Each row is a point. To make a cloud, some directions were put in groups of two or more. Within a group, all points are equally far from the middle, so they leave a hole (a ring in 2 directions, a hollow ball in 3). The other directions are filled evenly. Then the cloud was stretched, turned, moved and blurred a little. Count the holes, and give their numbers of directions, smallest first.
(in the rows, 128 means zero)

Cloud, 14 rows:
[[ 71 101]
 [129 174]
 [ 86 154]
 [ 86 143]
 [141  79]
 [171 128]
 [125 183]
 [157 117]
 [ 94 162]
 [161 173]
 [105 100]
 [151 118]
 [105  87]
 [126  89]]
Holes: 0

Cloud (19 x 3):
[[156 135 142]
 [ 77 121 120]
 [106 179  69]
 [141 112 144]
 [153 138 148]
 [ 97  99  84]
 [ 76 134 117]
 [140 143  73]
 [135 175 144]
 [125 194 100]
 [140 131  78]
 [ 81 102  96]
 [142 190 117]
 [111 182 126]
 [140 146  73]
 [107 149  56]
 [147 175 139]
 [159 160 137]
 [156 170  96]]
Holes: 1 (3)

Cloud, 27 rows:
[[ 96 128 117 167]
 [116 128 141 222]
 [104 171 108 128]
 [ 58 167  72 129]
 [ 69 110 150 165]
 [153 187  86 140]
 [101 199 132  75]
 [ 86  86 177 139]
 [102 140 123  74]
 [ 94 108 158 162]
 [ 92 156 134 141]
 [140 196  96 111]
 [106  72 135 149]
 [126 120 134 121]
 [ 52 153 100 131]
 [140 169 139 136]
 [ 97 124 107  89]
 [ 73 167 112 127]
 [171 118 181 100]
 [ 90 143 128 184]
 [132 131 146 122]
 [126 162 114 151]
 [ 82 150 163 120]
 [113 141 116 123]
 [118 177 100  90]
 [147  95  79 109]
 [ 81 113 154 128]]
Holes: 0

Cloud (56 x 6):
[[ 86  99 166 133 195  86]
 [113  78 117 131 198 123]
 [160 127 128 135 139 167]
 [123 118 170 129  70 106]
 [123 142  98 205 107 115]
 [ 93  93 107 130 113  81]
 [162 106  99  76  73 125]
 [ 76 131  87 124 132 177]
 [ 83 121  96 139 123  92]
 [ 54 145 144 110 133 122]
 [135 109 162 156  96  74]
 [ 85 115 166 112  70 131]
 [ 81 100 109 146  77 106]
 [108  68 106 128 124 142]
 [ 79 143 128 144 140 175]
 [ 95 133 102 201 167 113]
 [184 127  72 194 129 105]
 [131 182 126 126 150  84]
 [184 114 124 158 176 125]
 [191 105  85 159 108 147]
 [101 114 174 156 112 137]
 [ 72 100 101 110 192  98]
 [129 171 116 152  58 133]
 [118 152 131 191  75 139]
 [136 172 130 128 128 180]
 [119 164 126 140  83 102]
 [117 104  49 141  86 134]
 [183 132  78 141 135 101]
 [ 81 123  68 107 117 133]
 [110 136  72 163 110 170]
 [164 140 107  65 145 139]
 [150  85  81 105 126 116]
 [ 98 112 156 147 115  77]
 [111 150 103  94 109  81]
 [175 147  79 131  86 121]
 [158  93  92 113  90 170]
 [ 79  90 133 112  79 122]
 [159 148  92  69 115 103]
 [136 113 168 107 114 139]
 [148 137 102  77 139 175]
 [131 101 119  90 172 143]
 [132 128  55 137 169 121]
 [113 114 166 127 178 139]
 [169 108 115 100 163 121]
 [ 90  87 154 123 126 114]
 [149 148 163 184 176 113]
 [ 88 139  71 108 106 120]
 [120 133  87 185 144 162]
 [102 118 147  40 128 107]
 [190 130 103 122 111 111]
 [134 117  58 126  83 107]
 [190 117  69 185 119 126]
 [119 118  65  91 165  96]
 [ 99  78 121 110 132  94]
 [127 119  69 131 115  85]
 [183 101  99 119 127  92]]
Holes: 1 (4)
